Each row is a point. The last column is the point's height on a tilted bowl or saddle (a function of degree 2), plus a little noise. Along how many of its main directions does it bend up, bend down or stay straight?

Points (10 x 3):
.46  -.02  .23
.44  .20  .21
.02  -.68  .56
-.31  -.26  .20
-.36  .36  .43
-.19  .06  .22
.26  .08  .20
-.25  .51  .54
.44  -.34  .38
-.50  -.25  .19
Directions: 1 up, 0 down, 1 straight

Points:
-.41  -.28  -.32
.19  -.06  -.13
.25  -.48  -.25
.00  .57  -.47
-.21  -.42  -.26
.08  -.52  -.25
.31  -.08  -.16
-.01  .46  -.36
-.31  .69  -.70
.20  -.23  -.14
Directions: 0 up, 2 down, 0 straight

Points (17 x 4):
.00  -.19  -.40  .06
-.45  -.57  -.09  .46
.04  -.07  -.13  .13
-.43  -.27  -.89  .21
-.79  .33  -.28  .63
-.55  .08  -.32  .41
.42  -.50  .19  .32
.33  .62  -.39  .56
-.05  -.37  .04  .21
-.07  .14  -.15  .21
.03  .55  .37  .22
-.10  -.14  -.12  .16
.75  .56  .04  .70
-.06  -.32  -.08  .18
.25  .17  -.04  .21
-.15  -.24  .20  .16
.22  -.04  .11  .16
Directions: 2 up, 1 down, 0 straight

Points, 18 rows:
.53  -.04  -.46  -.23
-.29  .20  .39  -.09
-.46  .62  .17  -.30
.03  -.31  -.01  -.03
-.41  .37  -.13  -.15
-.63  -.34  .07  -.28
.54  .01  -.52  -.26
-.28  -.24  .03  -.05
.01  .29  -.13  .03
.40  .21  .28  -.05
-.09  .23  -.12  .03
-.35  -.01  -.06  -.03
.09  .44  .15  -.01
.62  .78  .88  -.94
-.09  .11  -.59  -.22
.32  -.23  -.09  -.05
.02  -.08  .11  .05
-.26  .09  .46  -.11
Directions: 0 up, 3 down, 0 straight

Points (24 x 5):
-.43  .11  -.33  -.35  -.19
-.52  -.25  .85  .05  -.01
-.20  .29  -.53  .23  .60
.64  .57  -.02  .01  -.13
.23  .04  -.68  -.16  .41
-.17  .16  -.19  -.11  .21
-.57  .10  .58  .14  -.24
.20  .76  .11  .34  -.28
-.09  -.11  -.22  .09  .23
-.02  .11  .50  .42  -.22
.34  -.28  .14  .07  .20
-.55  .25  -.10  -.79  -.94
-.36  -.54  .28  .09  .04
.58  -.42  -.25  .20  -.12
-.03  .44  .08  -.30  -.11
.43  .04  -.08  -.29  .39
.79  .01  -.15  .12  .07
.03  .00  -.26  .01  .32
-.32  .24  -.15  .27  .34
-.26  -.57  .55  -.26  .39
-.29  -.12  -.40  -.01  .07
.19  -.04  .36  .53  -.23
-.06  .30  -.08  .09  .26
-.63  .23  .47  .08  -.34
Directions: 1 up, 2 down, 1 straight

Points:
-.76  .00  -.36  -.32  -.09
-.17  .39  .11  .28  .09
-.10  -.11  -.35  -.40  -.07
.15  .40  -.10  -.24  .11
.31  -.51  .38  -.94  .94
-.04  .52  -.28  .11  .02
.11  -.11  .15  .03  .05
-.09  -.09  -.04  .36  -.05
.39  -.06  -.16  -.01  .13
-.40  -.41  .28  -.07  -.08
-.03  .12  -.40  -.38  -.07
-.19  .05  -.07  .24  -.11
-.53  -.61  .35  -.02  -.06
-.06  .48  -.74  .74  .20
-.42  -.23  -.47  .11  -.21
.78  -.24  .06  .33  .70
-.32  -.57  .27  -.17  .01
-.22  -.10  .23  .22  -.07
-.06  .03  -.26  .04  -.14
.11  -.22  -.50  .05  -.12
-.09  -.23  .66  -.20  .16
-.11  .06  -.01  -.30  -.04
-.88  -.05  -.20  .15  -.13
-.04  .37  -.08  .74  .30
Directions: 3 up, 0 down, 1 straight
